Each row of a before or after table is a point. The points were changed in one or more steps. Then noise was added and the rows were shuffled. The steps act on columns, c1 being the first. Write out the steps. A step turns or swaps two columns, mirrors them in a line or flattens them onto one, adds a multiple of one to another, or multiplies or shifts one. Angles are multiples of 10 degrees, from the lower column toward the higher: turns from -170 to 170, lines from 10 to 170 but not 90. Use the fewest steps. Two steps may share a column if one is a turn and the other turns, adds or multiplies; they go together, in the order done. Otherwise the lowest column goes first.
In the rows, 128 means zero.

Before (12 x 2)
[[111 132]
 [127 188]
 [ 88 142]
 [127 166]
 [168 143]
 [115 116]
 [127 135]
 [148 121]
 [114 109]
 [118 172]
 [159 103]
 [145 136]]
After (12 x 2)
[[158  77]
 [127 203]
 [167 158]
 [144 145]
 [ 88 156]
 [127 248]
 [111 136]
 [117 215]
 [114  90]
 [115 103]
 [148 114]
 [127 142]]
Steps: multiply c2 by 2

Before (11 x 4)
[[134 194  57 143]
 [ 78 187 127 122]
 [153  93 160 149]
 [ 86 180 104 161]
 [ 80 129 142 149]
 [153 170 131 146]
 [110 159 108 128]
 [148 128 157 152]
 [126 110 181 181]
 [197  66 137 117]
 [ 82 180 164 162]]
After (11 x 4)
[[189  78 126 122]
 [ 93 150 160 147]
 [180  82 164 163]
 [170 153 133 144]
 [194 136  58 144]
 [127  82 142 150]
 [109 127 180 181]
 [ 68 196 137 114]
 [179  83 104 161]
 [128 150 158 151]
 [159 109 109 130]]
Steps: swap c1 and c2

Before (14 x 8)
[[100 115 131  96  91 126 148 132]
 [132 133 136 114 111 104 116 135]
 [135 119 133  82 138 103 135 106]
 [123 110 103 100  89 109 128 147]
 [138 115 111 113 160 241 115 106]
 [142 153 108  59 107 143 113 105]
 [129 145  88 106  96 134 129 106]
 [143 115  84 127  93 104 136 107]
 [117 190 128  74 117 142 170 111]
 [138 114  71  74 100 130 117 199]
 [125 109 135 119  96 145 190 124]
 [136 123 122 115 115 106 114 145]
 [129 148 128 123 107 110 127 128]
 [104 130  66 121 100 114 129 144]]
After (14 x 8)
[[133 132 128 115  96 124 145 137]
 [118 192 111  79 133 140 168 120]
 [104 129 172 121  99 140 157  82]
 [129 148 123 123 103 134 156 130]
 [143 114 130 129  84 139 175  76]
 [134 147 131 109 110 154 146  79]
 [137 111 216  74 108 153 131 114]
 [141 117 117 113 235 176  11 101]
 [139 120 111  82 115 102 147 125]
 [122 107 157  96  89 148 170 117]
 [102 115 129  94  99 155 174 133]
 [124 105 121 123 120 165 196 133]
 [133 120 147 117 104 124 138 129]
 [143 152 118  60 124 152 116  97]]
Steps: mirror c3 and c8 in the line at 60 degrees; turn c5 and c6 by -50 degrees; add -1 times c5 to c7

Before (11 x 11)
[[153 107 126 100 147 161 167 162 193 124 161]
 [124 136 101 169 104  72 131  82 140 118 179]
 [138 101 108 127 106  94 155  98 147  74 111]
 [120  87 174 119 165 149  96 141 182  66  90]
 [112 143  68 132  76  77 124 102 182 140 135]
 [131 110  84 127  60  44 119 136 136 136 173]
 [101 114 175  69 164 144 107  96 132  63  91]
 [ 98 153 130 145  64  99 203 171 207 143 170]
 [171 141 156 120 105 128 100  97 133  86 100]
 [162 105 157 122 148 118 173 160 171 176 109]
 [151  57 164 117 110 171 140 128 153 166 108]]
After (11 x 11)
[[163 140  87 131 148 105 173 137 171 167 114]
 [130  88 142 137  60  52 120  87 136 178 159]
 [101 150 133  80 164 132 107 184 133   6 103]
 [154 165  99 111 146 140 168 110 193 141 151]
 [125  86 182 178 104  90 130 127 139 119 164]
 [119 173  93 129 164 119  97 162 181  34 102]
 [ 97  91  90 155  64 121 204 108 206 163 157]
 [113  85 181 142  77  97 125  90 182 179 133]
 [137 126 165 137 107  84 154 126 148  76 117]
 [171 120 140 130 105 136 100 168 133  47 108]
 [153 210 110 127 110 114 140 160 154 135 114]]
Steps: mirror c2 and c6 in the line at 70 degrees; turn c3 and c8 by 120 degrees; add -1 times c8 to c10; shift c4 by 10; multiply c11 by 0.7
